Every row gives one point. The window is the flat piece filled in between its corners: a triangle in 3 columns, a solid with four corners in 4, and so on. A path goes straight from each point to the next, and from the last back to the first. After which points does the path pass through the window?
(in the rows, 128 means zero)

Window (3 x 3):
[[106 151 203]
 [142  85 163]
 [ 79 129  72]]
Path:
(1): [ 90 125 180]
(2): [ 29 113 104]
(3): [127 181  98]
(4): [155 103 105]
(5): [ 69  79 151]
(6): [ 50 111 143]
(7): [110 182 202]
(8): [138 132 190]
Through the window after points: 8

Window (6 x 6):
[[134 158 146 150 101 168]
 [ 47 138  16 190 110  84]
 [122  88 109 108  86 152]
 [196 100  84  86 114 118]
 [120 172 140  78 171 199]
 [ 76 222 211  82 131 170]]
Path:
(1): [144 183 102  94  57 201]
(2): [ 91 176 177 109 173 119]
(3): [ 74 128 119 136 134 116]
(4): [ 81 203  91 131  67 213]
(5): [118 145  19 126  67 141]
(6): [109  90 117 148 134 124]
(7): [ 96 121 150 150 165 111]
(8): [114 178  98  65  54 183]
(9): [ 74 182 101 124  91 143]
(10): [ 78 147 117 142 146 119]
(11): [ 87  94 104 188 160 107]
(12): [ 88 167  41  76  55 145]
Through the window after points: 7, 9

Window, 8 rows:
[[ 74 198  94 132  98 125 174 189]
 [123 132 154 151 106 147 162 131]
 [ 64 129 104 140 167 103 196 136]
 [110 132 112 146 108  88 142 154]
 [199 112 126 107 141 170  87 148]
 [249 140 146 127 132 110 143 138]
 [116 170 155 148 124 146 103 221]
 [126  78 145  81 144 112 173 124]]
Path:
(1): [151  83 151 112 118 171 184 194]
(2): [178  87 119 161 104 138 152 202]
(3): [123 182 147 103 130 116 115 129]
(4): [146 173 140 123 144 136 114 138]
(5): [148  97 127 130 100 146 171 194]
(6): [150 129 111 140  93 132 188 218]
(7): [115 173 153 137 147  82 126 103]
(8): [134 155 141 117 153  99 151  88]
(9): [146 110  92 124  98 135 180 201]
(10): [160  70 116 136 103 119 156 169]
(11): [124 134 154 100 147 124 147 147]
(12): [132 159 137 100 138  79 136 121]
(13): [127  98 104 126 117 147 203 154]
(14): [183  82 127 148  87 144 206 158]
(15): [135 142 148 117 139 135 138 139]
(16): [144 146 138 119 120 105 116 138]
Through the window after points: 10

Window (11 x 11):
[[156 129  49 106 181 136 172  94 132 184  85]
 [146 153  82  69 200 100 144 159  49 100 124]
 [ 95 113 249 188 156 144  64 109 165 228 204]
 [119 137  83 114 156  23 134 130 152 159 102]
 [191  72 203 150 129 142  74 132 147 167 181]
 [127 158  95  83 138 161 152 119 178 114  95]
 [162 127 234 141  90 152  87  50 117 183 221]
 [163 183  75 165 140 133 149 127 113 125  77]
 [153 144  69 145 199 102 177  97 154  99 140]
 [104  74  94 121 129 126 129 128  47  92 147]
 [149 133 143 129 134 129 213 138 134 155 124]]
Path:
(1): [174 129  45 123 128 126 174 141 127 154 159]
(2): [154 142 107 125 138 138 122 153 119 183 165]
(3): [161 140 147 150 140 127 132  81 118 120 111]
(4): [159 117 174 132 149 127 154  97 125 132 103]
(5): [130 144 119 120 130 119 145 149 114 174 160]
(6): [142 144  98 108 160 123 153 149 114 148 154]
(7): [142 109 166 131 141 101 178  89  99 102  70]
(8): [170 132 227 159 151 142 113  77 109 139  98]
(9): [123 101 111 124 137 126 127 150 151 181 198]
(10): [132 141  91 125 122 133 142 146 130 138 148]
(11): [125  94 138  98 163 140 143  91 111 101  99]
(12): [123 122 193 168 129 107 145 103 157  94  61]
(13): [152 150  86  79 140 137 126 109 130 188 196]
(14): [124 132 122 126 130 125 152 154 147 186 201]
(15): [156 126 176 141 179 137 142  83 115 128  55]
(16): [132 145 119  95 202  96 164  91 108  89  61]
Through the window after points: 2, 6, 8, 10, 12, 14

Window (14 x 14):
[[139  92  86 118 115 128 226 124 133 167 202 155 155 117]
 [ 48 149 205 121 106  98  87  61 111 136 151 146  95 122]
 [ 71 120  94 136  58  92  54 156  87  59 190 110 122 172]
 [ 65 144 110  95  66 138  27  74  68 152 128 150  37 124]
 [ 49 150 157 143  52 104  95 138 121 204 117  99  62 111]
 [167  84 109 115  91 165 187 159 130  94 101 166 215 157]
 [177 137  92 128  54 111 104 131 172  46 160 120 112 126]
 [ 57 175 132  32  67  94  60 145 126 127 156 127  94 119]
 [104  54  70 133 167 167 204 110 185 144 118 122 213  76]
 [186  94 105 122  59 182 130 143 152 122 210 102 231 110]
 [ 51 150 138  99  57 189  98 130 121  58 170 114  58 167]
 [139 104 135 120 109 153  52 201 138  74 188 154  94 144]
 [154  99 117 109 182 150 213 114  98 153 118  67 174 103]
 [110 180  88 161 173 170 203 122 119 161 133 146 198  86]]
Path:
(1): [117 129 113 116 109 130 123 111 170 144 149 139 159 152]
(2): [138 108 126 124  95 181 189 157  86 106 134 118 137  61]
(3): [147 110 125 111  65 147 104 137 118  88 157 120 157  71]
(4): [127 134  72 133  97 143 152 116 179 160 206 123 143 223]
(5): [143  96  77 131 114 169 157 156 160 167 157 128 154 249]
(6): [123 118 167 104  80 126 113 138  98  39 121 168 157  28]
(7): [117  93 168 116  98 124 147 150 109  93 136 175 149  56]
(8): [124 149  53 108 105 136  91 119 157 165 170  82 138 185]
(9): [104 143  97  89 121 125  88 130 193 173 153 140 143 189]
(10): [105 117 137 142  88 143 167 132  64  86 153 133 135  68]
(11): [114 101 125 121 112 149 192 139 113 116 178 170 138  82]
(12): [128 122  99 119 102 132 126 119 146 152 170 113 155 149]
Through the window after points: 3, 5, 9, 11

Window:
[[132 103 119 116 150 155 162  96 150 145 145  65 133 118]
 [154 114 135  73 149 112 201  94 114 118 145 140 173 141]
 [130 128  94 140 132 112 142  89 137 128 139 135 162 146]
 [167 120 141 144 116 137 133 183 152 148 123 145 133 156]
 [145 127 151 125 174 124  94 144 141 186 142 115 111 143]
 [149  96 123 114 124  94 104 168 135 139 120 129 146 151]
 [132  95 125  83 119 141 125  96 135 133 135 159 124 143]
 [ 79 109 170 123 108 161 140  95 129 153  94 112 111 115]
 [103  97 144 134 149 152 128 112 132 119 119 128 135 167]
 [142 161 202  96 148 173   7 120 112  83 128 118 166 139]
 [156 105 114 120 143 179 141 176  57 126 139 166 157 118]
 [114 134 116  78 146 113 119 141 145 114 151 162 136 138]
 [141 142 145 126 105 128 113 114 104  93 143 103 141 181]
 [128  79 136 150 112 136 150 142 115 124 160 149 137 117]]
Path:
(1): [115 125 141 105 117 149 138 140 135 147 153 135 160 156]
(2): [140 111 134 146 174 123 102 106 112  89  98 118 116 123]
(3): [150 108 166 127 145 135 112 117 116 107  99 146  90 131]
(4): [104 120 127 103 113 145 130 112 137 150 144 119 171 140]
(5): [121 102 149 101 120 161 109 141 128 143 151 131 163 163]
(6): [148 120 130 135 151 126 135  99 120 121 115 120 109 125]
(7): [141 120 127 112 144 121 121 127 135 111 130 139 126 129]
(8): [116 126 139  97 133 139 111 132 129 125 150 141 151 142]
(9): [109 112 144 112 119 146 109 122 123 170 140 119 165 147]
(10): [156 113 122 120 160 123 154 114 139  95 130 122 125 136]
(11): [137 112 140 121 135 138 110 137 131 115 120 131 125 137]
(12): [114 131 115 118 122 124 114 127 138 173 174 137 169 163]
(13): [104 101 138  96 129 161 129 122 149 153 142 124 160 163]
(14): [149 123 135 140 133 121 116 132 122 119 122 121 111 122]
(15): [173 106 117 172 146 123 131 116 108 118  93 123 116 104]
(16): [107 120 142 104 112 149 114 145 137 135 164 137 155 169]
Through the window after points: 3, 7, 9

Window:
[[206 197 108  97 183 189 174 138 125  58 184 179  80 110]
 [151 137 151 117  79  80 127  80 147  80 127  69  56  87]
 [161 152 177 193 108 192 148 140 106  68 193 200 150 175]
 [122 144 110  89 111 140 150 124  54  94  77 112  25 141]
 [138 186 108  93  88  95 188 167  96  36 181 168  45  90]
 [139  43  78 219  79 192 160 164 137 177  80 152 202 118]
 [170 138 122  20  45 136 139 133  96 108 152 106  54 126]
 [ 90  83  87 168  93 106  91 136 192 143 146 117 127 194]
 [133  93 115 142 102  95  63 135 133 111  95 170 188 142]
 [ 65  90  95 192 114 244 105 178 102 165 127 123 210  74]
 [135   7 134 202 155 160 114 173 121 109 183 157 171 125]
 [134 190 143  38 125  93 218 116  71 125 140 103  82 123]
 [118  85  94 163  69  81  71  75 114 209 135 163 100 131]
 [112  81 168 154  87  96  77 169 178 191  94 149  93 125]]
Path:
(1): [156 116 127 202 129 171  70 208  94 162 147 121 165 102]
(2): [167 115 126 139  96 151  65 178  81 118 150 117 150 157]
(3): [120 110 117 128  95 101 132 106 143 112 117 178 123 119]
(4): [127 121 113 108  95 157 140 104 123 115 127 163  87 134]
(5): [158 146 124 148  86  67 108 189 132 125 153  98 127 122]
(6): [147 158 112 136  77 117 120 187 102 119 161  85 106 140]
(7): [119 122 115  89  99 133 162  84 136 113 100 177  78 125]
(8): [ 76  72 138  68  80 114 129  61 138 129 117 213 116 144]
(9): [157 119  87 174 117 118 108 169 118 143 138  92 111 113]
(10): [158 142  78 175 123 114 139 164  82 115 151  93  87 145]
(11): [113 128 157  73  79 136 162 126 131  86 126 201 115  97]
(12): [ 32  69  75 119  73 194 184  87 148 121  92 151 155 118]
Through the window after points: 2, 10, 12

Window:
[[160  71 152 102  13 139 175 185 112 132 110 212 140  76]
 [136 107 112  60 101 113 105 233  61 168 216  59 133 105]
 [133 136  52 105 178 112 138 249  76 130 175  75  47 188]
 [ 82 160 165 227 155  94 168 137 186 152 102 100 139  84]
 [115 185 108 174 206 108 179  47 152 196  99 102 120 110]
 [122 209 163 136 151 135 195  93 200 106 163  64 144 118]
 [198 115  91 142   8 124  96 181  98  90 104 183 163  41]
 [134 180 124 158 173  47 178 124 173 165  63  94 176 168]
 [ 85 176 186 162 153 104 136  74 127 116  65  96 131 140]
 [ 57 138  79 131 174  71 135 118 168 125 125 137 146 141]
 [ 85 192 129 191  89 127 151  86 181 179 116  97 144 165]
 [185  92 110 113 173  92  72 207 110 153 213 119  86 182]
 [158 118 127 153  69 159 146 195  57 114 156 196 208 101]
 [104 232 142 145 148  71 135 140 150 167 105 176 124 117]]
Path:
(1): [124 145 106 159 126  82 137 145 101 126 168 116 109 132]
(2): [103 148 113 102 144 141 132 179 138 147 118 126 116 130]
(3): [103 134 102 124 142 122 129 187 205 118  76 132 164 121]
(4): [110 146 110 139 123  77 142 112  98 141 162 142 125 120]
(5): [121 141 141 162 118  46 178 145 106 139 127 121 130 113]
(6): [140 180 129 144 129 140 135 155 159 161 105 120 146 137]
(7): [ 93 165 137 137 130 219 159 161 175 157  58 138 182 146]
(8): [114 164 121 180 111  59 146 107 145 152 148 105 129 132]
Through the window after points: 3, 7

Window:
[[129  89 119  82 155 176  78 183  59 117 158  94  83 118]
 [149 138  82 235 123  20 171 148  60 105 127  96 121  79]
 [180 138  75  42 154 188 206 176 212 150 120 153 129  87]
 [ 97 158 150 126 156  94 112  79 104 100  88  85  91 156]
 [207 104 160  71 178 118  36 141  72  36 148 110 121  59]
 [ 44 155 179 186 144  97 139 101  96  93 110 103 127  50]
 [ 79 249  66  83  88 189 199 127 229 128 197 204 106 120]
 [ 92  40 175  94  22 167  40 117 114 186 162  66  93 157]
 [140 108 141  58 169 163  95 157 117 116 177 229 149 121]
 [134 141 169 115 152 183 121 181 148  61 166 139 199 131]
 [ 87  94 155  42  24 189 143 111  68 167 108  69 156 141]
 [118 174 145 149 194 100  67  88  78 130 149  79 152  86]
 [109 152 131 151 152 145  40 150  73  84  57 152 177  88]
 [193 160 148 164 117 175 162 159 109 136 153 161  99 109]]
Path:
(1): [126 117  92 102 179 189 117  90 126 117 174 155 135 124]
(2): [133 139 202  83 107  98 108 228 102 105 113 160 136  95]
(3): [110 148 143  80 154 138 108 197 118 120 146 121 113 119]
(4): [145  88 104 117 128 192  99 106  73 105 162 130 112 111]
(5): [124 115 133 106  96 184 130 109 100 121 147 133 133 112]
(6): [124 170 148  72 102 128 135 176 119 146 121 102 124 128]
(7): [128 196 165  93 124 111 101 171  97 137 118 116 136  91]
(8): [135  86  89 152 127 148 144  90 115 106 150 128  92  97]
(9): [144 110  54 206 149 187 126  85 121 101  97 159 118 102]
(10): [100 184 175  73 145 109 121 150 108 110 153 114 142 108]
(11): [134 163 167 106 107 144 120 177  97 152 100 139 141 102]
(12): [136  97 104 133 133 178 140  94 136  87 176 112 113 120]
Through the window after points: 1, 3, 5, 11

Window:
[[ 71 148  91 249 156 150  83 131 110 133 191 163  44  70]
 [ 79 190  66 185  96 148 123 151 112 117 168 100 119 137]
 [127  73 173  92 106  73 154  88 124 156 149 129 121  99]
 [120 122  50 208 174  95  52 109  93  84 115 149 112 108]
 [ 79 129 170  69 170 160 174 137 179 150  84 110 229 115]
 [100 130 184  60 127 134 159 122 221  86  91 172 174 160]
 [136  81 172 136 131  86 235 160 117 186  77 156  63 125]
 [118 128 154  72 114 104 165 136 102 140  86 133  54  53]
 [124  87 123  59  64 118 139 163 144 204 110 185 122  81]
 [ 89 167 132 141  84 194 146  61 225 114  69 127 226 114]
 [115 167 149 231 127 130  88 155  85  82 134 151 152  95]
 [162  99 116  67 117 144 202 119 103 145 145 187 118  77]
 [190 116 153  57 125  78 195 155 193 173 119 137 123  65]
 [169 104  93 156 114 194  56 140 103 129 158 106  80 101]]
Path:
(1): [ 99 198 134 103 119 125 162  73 179 174 100 132 100 150]
(2): [116 105 137 124 107 148 140 132 136 106  93 137 152  60]
(3): [ 94  62 112 121  63 121 184 144 156  74 129 146 116  46]
(4): [131 185 152 127 177 152  99 102 118 202  97 148 147 166]
(5): [138 157 147 142 129 147 125 134 136 153 148 155 130 136]
(6): [ 77 100 111 150 120 130 127 125 108  96 111 125 105  72]
(7): [142 109 101 181 117 133 184 176 139 102 162  99 107  35]
(8): [ 84 150 125 126 142 134  70  79 114 153 107 202 116 148]
Through the window after points: 1, 7

Window, 14 rows:
[[200 180  85  32  91 111 119 141 136  65 170  79 158 168]
 [ 78 171 111 172 138 183 135  63 121 153 156  55 199 100]
 [162  70 117  62 133 132 113 209 156  60 104 130 171 156]
 [227 132 109  54 100  70 146 183  54  70  94 121 171  68]
 [210 154 134  56  88  79  83 124 151  60 116 200 187 111]
 [ 71 127 116 130 116 172 164  12 145 249 173  78  73 164]
 [147 153 136 160 130 222 208  84  86 107 207 133 146 117]
 [105 180 203 127  96 160 186 114 174 152 142  66 123 130]
 [148 115  72  59  82  66 184 194 197  95 160 146 194 105]
 [149 133 140  91  63  61 100 195  72  77 177 147 186 151]
 [ 60 113 131 132  82 141 176  29 137  81 154  67 109 122]
 [ 98 160 104 195  96 136 208  34 159 171 108  77 124 223]
 [122 150 125 204 164 118 154  67 166 141 190  65  78 132]
 [ 64 195  86 190  87 214 151 101 123 136 143 104  71 102]]
Path:
(1): [104 146 107 102 170 107 158  73  88 144 139 104 102 152]
(2): [143 140 132 158  78 188 173  89 151 146 183  99 138 120]
(3): [199 137  95 139  61 120 158 128 129  91 134 105 162 106]
(4): [134 135 137  52 140 105 145 135  77  97 124 118 145 103]
(5): [ 41 165 147  95 188 105 208 122 125 106 157 104  74 161]
(6): [157 127  93 142  49 139 124  67 157 153 131  85 160 136]
(7): [191 119 138 121  75 132 109 104 156 109 164  95 156 105]
(8): [ 83 204 125  74 144  92 183 135 108 111 109 167 133 164]
(9): [104 178  79  88 169  75 190 158 154 105 170 110 139 154]
(10): [156  99 149 151  38 152 105 100 123 118 147 108 173 106]
(11): [170 119 122 106  84 143 119 120 142 119 148 101 154 102]
(12): [127 181 108 108 155  82 198 194  85   7 117 132 166 145]
(13): [116 167 104 103 141 136 151 138 100 113 137 115 128 137]
(14): [194 129 119 156  44 144 153 109 178 119 170 118 178  92]
(15): [186  88 131 147  24 141 122  86 166 113 201  89 239 186]
(16): [ 86 191 138  54 171  85 181 142 112 105 102 118  73  87]
Through the window after points: 1, 3, 7, 9

Window, 14 rows:
[[ 82 108 100 151 123 160 138  77 197 195 131 145 187 179]
 [139  32 130  40 204 159  37 112 101 130 166  74  43 215]
 [ 79 151 161 143 116 100 170 140 119  96 101 153 129 143]
 [ 96 121 139 116  86 142 157  84 211 140 190 193 181  71]
 [ 45 125  76 111 151 165  31 108  84  48  72 131 107 184]
 [ 93 105  42  70 155 155  93 154  63  69 107 113 159 203]
 [107 163 110 133  52  72  90 118 120  76 116 125 156 164]
 [118 171 154 132  59 135 124  97  84 143  99 180 178  89]
 [114 110 127 145 144  69 130  60 123 113 130 147 201 106]
 [103   7  65 125 157 164  49 149  80 114 143  91  60 180]
 [188  63 164 121 166 130  70 153 171 109 120 121 136 141]
 [ 59 109  89 109 168 135  86 135 198 228 171 125 154 109]
 [151 141  86 139 145 106 129  97 174 159 144 194 127 127]
 [ 72 106 119 110  97  82  96 123 110 112  97 214 179 173]]
Path:
(1): [ 30 113 140 149 193 197  86 134  91 106 157 181 185 193]
(2): [ 67 156 162 142 156 129 116 136  77 123 173 193 156 193]
(3): [120  96 102 111 102 105 113 110 158 118  84 142 136 125]
(4): [124  94  96 108 141 149 134 139 152 122  96  79 114  59]
(5): [100 121 123 124 134 124  91  99 110 127 146 158 154 182]
(6): [119  88 133 133 131 126  71 133 109 104 164 177 150 197]
(7): [ 93 112 105 104 135 124  88 117 141 106  74 132 137 130]
(8): [ 83  94  98  77 135 109 106 117 172 119  85 152 147 137]
(9): [ 95 117 121 135 125 131  89 111 103 123 142 148 140 175]
(10): [ 87 174 152 162 135 148  63 124 131 115 144 169 184 179]
(11): [128 106 109  96  87 115 138  96 108 151 104 154 133  95]
(12): [139  71  93  95 147 109 138 120 162 146  57  82 101 113]
(13): [ 82 124 133 127 149 150  53 138 145 153 203 173 177 157]
(14): [ 68 142 107 148 127 163 103 115  90 137 176 208 179 151]
(15): [146  84 115  79 117  68 115  88 179 128  66  80  99 123]
(16): [125 106  93  94 111 101  95 119 136 117 120 126 113 131]
Through the window after points: 2, 6, 8, 10, 12

Window:
[[ 54 107 146 119 136 109 135 125 113 135 161 129  51 140]
 [194 128  93 124  95 159  59 179 149   7  27 117  82 121]
 [112 115 170  83 141  84 183 143  80 139 196 107 135 155]
 [113 112 161 125  57  98 157  95  96 166 119 146  86 121]
 [ 87 136 104  59 147  73 139 117  84 216 144 117 110 121]
 [117 114 131 116 133 156 189  94 112 154 155 196 129  73]
 [198 111  85  83 116 149  92  97 132 116 231 116 105 147]
 [129 117 190  70 150 190 136  85 104 163 151 132 141 151]
 [125  74 128 181 154 122 179  73  77 210 122 100 124 137]
 [ 82  24 206  96 124 114 152 119 148 163 156 180 164 130]
 [ 97  92 110 100 103 164 144 163  48 195 169 119 133 144]
 [177 141  86 131  97 170 158 121 207 151 194 131 115 175]
 [147 164 108 166  88 146  62 163 129 105 114  73 113  85]
 [ 98 155  70 156  84 134  84 106  97  72  75  96 136 137]]
Path:
(1): [126 129  73  81  74 140 140  72  95 108 119  38  63 148]
(2): [139 109 177 150 169 120 131 157 164 164 176 210 156 124]
(3): [126  97 233 133 203 113 126 119  73 162 189 168 138 224]
(4): [ 92  85  40 118  50 145 168 110 130 165 105  82  97  46]
(5): [106 107 124 133  96 137 163 103 108 155 121  84 111 115]
(6): [162  90 126 147 178 117 123 108  89 167 140 171 120 153]
(7): [132 143 147 156 184 129  89 117 119 143  99 178 153 126]
(8): [140  69  98  88  59 139 181 123 104 125 145  65  71 128]
(9): [105  83 133 100 126 128 139 109 128 133 154  96 108 127]
(10): [108 117 147 131 116 129 154 125  81 180 140 199 107 158]
(11): [182 140 160 147 130 145  67 151  37  98 158 171 131 142]
(12): [120 101  72  80  92 147 153 119 211 108  92  71  90 127]
(13): [127 167  81  87  86 166 155  98 137 142 135  89  84  80]
(14): [124  75 172 161 155 101 104 155  57 156 157 163 159 208]
(15): [100 117 156 129 140 121 136 127  89 148 158 142 108 173]
(16): [117  98 129  79 101 149 147  95 138 144 135 100  95  76]
Through the window after points: 3, 5, 7, 11, 15

Window (14 x 14):
[[180  95 113 141 130  95 143  59 169 106 127 100 189 122]
 [ 52 142 125  78 121 183 123 127 118 213  83 178 142 105]
 [158 136 183 195 118 142 118  40 170 107 103 125 126 196]
 [145 171  45 140  90 157 139  87 120  42 154 109 144 105]
 [127 155 118  84 191 249 132 121 100 229 100 113 122  95]
 [166 154 128 184 143  95 131  81 174  42  41 143 181 105]
 [192  85 176 157 161 108 136  89 183 156  86 225  58 162]
 [ 96 159 127 107 155 156 213  99 133 148 134  91 100  94]
 [ 82  74 172 113 115 205  97 158  60 215  33 147  99  58]
 [129  97 105 124 156 136 131  87 177  41  89 113 134 168]
 [132 124  45 171 112 170 220 138 183  97 110 110 173 119]
 [146 151  88  94 130 168 207  88  76 139  85 107 156 151]
 [178 129 169 188 160  56  87 124 164 124  93 137 107 204]
 [ 95 147  64 118 154 180 144  55 106 224  81  93  76 121]]
Path:
(1): [162 120 151 117  86 132 128 158 187 125  68 134  94 155]
(2): [156 127 133 136 112 115 137  96 177 108  91 125 131 157]
(3): [136 124 134 161 186 163 140 100 118  99 108 144 135 133]
(4): [ 71 137  96 164 194 167 150 105 110 147 115 180 172 135]
(5): [198 121 113  92  86 135 154 108 174 114  84  71  95 111]
(6): [162 151 129 132 129 146 127 110 157 136  84 119 131 137]
(7): [111 100 141 144 146 142 148  98 123 119  94 161 126 124]
(8): [111 106 161 211 166 162 143 120 127 171 153 151 114 128]
(9): [168 161  92  57 137 142 127  75 145 145  37 106 124 146]
(10): [168 137 108 123 125 145 170  87 175 111  89 138 105 134]
(11): [103 149 141 181 165 124 127  71 103 125 143 109 166 153]
(12): [115 116  91 188 206 137 143  36 121 133 125 146 157 109]
Through the window after points: 8

Window (14 x 14):
[[180 119 196  47 150  96  89 149 143  80 157  80 120 122]
 [111 126 148 109 151 145 146 135 110  45  97  91 108 184]
 [185 147  74 176 113 118 153 120 184 120  75 174  81  43]
 [130 200 169 112 146 153 104 106 147 108 184 155 100 135]
 [ 72 150 170  88 125  71 148 101 166  96 124 121 125  94]
 [117 129 111  68 177  89  89 101  76  98 155 151 150 153]
 [189  93  97 200  52 132 205  48 120 184 112 121  64 106]
 [141  90 104 247 117 195 185  93 187 169  61 136 211  30]
 [112 145 101  80 118 119 146 180 141 143 149 102 146 179]
 [116 140 185 124 172  70 113 182  84 119 166 123  63 128]
 [106  85 136 111 165 104  82 123 189 100 176 122  57 132]
 [132  67 110 165   7 193 147 118 106 151  77 142  77  56]
 [117 156 134  34 215 120 134 129 115 106 195  91  38  90]
 [139 125  82 205  38 157 106  83 111 185  42  55  89  93]]
Path:
(1): [133 153 131 114 130 101 134 119 139  80 154 110  94 103]
(2): [114 102 159  89 193 125  96 135 111 217  90 120 138 169]
(3): [122 117 160  82 140 108 127 109 126 116  72 157  99 117]
(4): [128 139 128 136 124 152 126 131 128 122 198  78  91 114]
(5): [140 115 121 144  99 111 137 121 119  87 142 105 114  91]
(6): [ 88 140 133 114 160 141 102 122 176 214  83 121  87 161]
(7): [117  94 122 133 110 138 148 131 140 167  90 145  67 109]
(8): [193 139  92 179  68 135 153  77 129 102 123 127 112  64]
Through the window after points: 5, 7

Window (14 x 14):
[[ 69 146 127  39  83  95 168 184 163  70 141 113 101 152]
 [140 249 131 137 198  99 116 138 146  89 166  67 152  78]
 [ 85  89 111  43  59 128  97 129 124  92 143  72 111 143]
 [106 199 105 171 192 152 106 109  98 169 140 152  81 158]
 [110 118 157  79  82 114 132 190  86 186 129 124 128 158]
 [159 160  96 236 214 167 114 128 154 159 100 149 138 126]
 [ 83 173 182 127  99  67 138 136 104  75 112  81 133 158]
 [126 162 145 203 181 148 146 105 139 145 161 127  87  63]
 [145 152  78 185 171 141 185 117  78 162 157 121 131 159]
 [135 160  70 155  55 151 129 129 113 171 114 152  94 122]
 [ 64 150 125  29 100 120 159 135 117  97  75  76 119  95]
 [150 154 158  78  87 168 165 106 115 147 131 139 127 197]
 [ 68 186 102 176 166 125 126  93 163 153 156 133 172  86]
 [102 146 145  63 107 102 129 147  81  59 135 154 147 116]]
Path:
(1): [123 192 143 145 163 155 136 127 121 108 142  70 141  91]
(2): [119 206  81 121 156  12 108 144 159 144 169 193  94 147]
(3): [139 169  99 142 168 101  86 101 123 156 122 151  79 135]
(4): [ 78 195 127 174 143 207 184 157 100 134 153 106 153 145]
(5): [ 75 207 136 125 139 170 149 143  97 130 145 125 112 103]
(6): [161 133 103 157 146 103 119 108 130 139 118 124 142 142]
(7): [136 148  25  59 177  69 154 116 125 144 137 138  98 151]
(8): [ 86 176 196 201 100 163 120 145 125 128 146 117 156 119]
(9): [ 73 158 168  97 114 160 154 144  95  91 140 116 146 133]
(10): [143 149  62 100  94  51 111 125 146 165 127 104  74 141]
(11): [116 151 122 109 116 103 131 110 119 138 132 131 129 130]
(12): [ 87 137 129 133 115 189 150 175 107 127 105 123 105 130]
(13): [ 85 197 113 163 125 153 114 127 108 131 142 132 143 116]
(14): [122 114 147  79 175  67 162 115 145 133 123 114  96 139]
(15): [127 153 114 115 143  99 139 101 123 131 120 117 111 136]
(16): [ 83 176 149 143 143 161 138 156 106 122 163 117 150 137]
Through the window after points: 1, 3, 13
